Each wall is flat, endless, passes through zero and stands at right angles to its row. A trip goes straight from one point to another. Which walls does it cross, in order?
In the rows, zero is written as 128.

Walls:
(1): [147 185]
(2): [192 150]
(3): [143 167]
(4): [ 49 182]
(5): [164  66]
(6): [139 171]
Trips:
[131 103] to [197 112] => 2, 3, 1, 6
[145  87] to [142  46] => 2
[118 149] to [157 153] => 2, 4

Walls:
(1): [ 64 124 186 148  46 142]
(2): [123  93 103 141 123 140]
(3): [118 188  70  89 174 132]
(4): [160 135 121 136  76  76]
(5): [115 189 152  82 171 158]
(6): [ 94 152 167 138 156 150]
(7): [118 143 112  70 204 177]
Trips:
[121 106 120 205 122 116] to [123 117 165 161  72 153] => 6
[180 119 184 167 121 144] to [ 91 147  69 224 182 132] => 2, 4, 1, 3, 7

Walls:
(1): [111 154 134 133 183 160 153  89 144  96 164]
(2): [181 117  97 199 121  99 138 168  62 140 201]
(3): [ 99  91  98 117  80 141  75 114 198  92  54]
(4): [162 105 141 136  73  60 136  96  89 155 139]
(5): [108 165 167 124 138 128  95  89 141 177 163]
(6): [ 94 142 122 149  72 159 193 153  79 154 106]
Trips:
[136 166 239  96 122 138 101 199 118  82 126] to [119 158 116 180 113  79 111 172  88 119 119] => 6, 2, 5, 4
[191 117 170 108  71 133 170 155 146 170 136] to [111  55 119 163 106 159 182 115 111  97 127] => 3, 1
[159 146 169 137  67 140 112 162 122 150  50] to [110  93  99 123 142 149  71 105 143  94 151] => 4, 6, 1, 5
[ 84 111 132 152 172 179 140  98  80 101 153] to [142 109 166  83 188 123 176 182  90 174  68] => 5, 2, 1

Walls:
(1): [187 138 156 154  98 155 136 143 130 122  99  62 113 162 115 170  88 143
 148 151]
(2): [ 91 109  93 114  97 116 175 174 125 123 173  94  93 159  81 120 141 111
  96 154]
(3): [152 134 134 124 138 162 135  98 113 110  79 148 175 102 136  39 120  89
 129  63]
(4): [169 109 138 186 108 124 128 138  59  92 110 113 120 128  68 122 137 138
  71 116]
(5): [156 126 159  80  48  37 124  91 110 135 140 133 126  98  82 108 129 204
  79 143]
(6): [ 93 112 109  87 170 148 129 197 125  42 152 127  94 144 170 112 140 109
 174  86]
(7): [134 171 115 125 194 120 205 134 166 148 112  89 142  75 114  79 113 189
 123  91]
(8): [ 97  89 121 189 112 128 101 164 116 166 195 158 194 116 100 194 119 162
 146 135]
Trips:
[126 148  67  90 129 120 138 136 170 127  67 146 197 130 159  87 147 141
  83 132] to [ 94 115 101 115 116 161 161 124 144  91 118 114 108 154  55  99 168 132
  98  99] => 2, 6, 4
[144 205  68 151 150 129  81 118 153 112  48 188 119 154 158 128  98 173
 134 158] to [197 144 138 166 110 176 180 101 116 124 122 122 153 129 129 139 138 117
 162 150] => 4
[154 139  99 102 141 111 188  94  67  91  82 108  95 120 117  86 113 161
 127 108] to [132 117 131 155 166  98 122 140 167 155 108 157 111  96 155 227  93 152
 148 197] => 2, 6, 3, 4, 8, 5, 7
[164 162 100  81 128 108 134 102 132  91 178 149  71 150 122 119 113 108
 169 110] to [ 97 126  69 135 137 152 112 130  78 106  63 117 119 117 216 110 156 144
 164 217] => 5, 2
[101 117 107 124 133 146 110 167 174  99  58 123 163 105  99 102 107 135
  90  89] to [158 159  79  96 175 167 156 160  90 125  78 142 148 107  87 149 159 126
 170 141] => 1
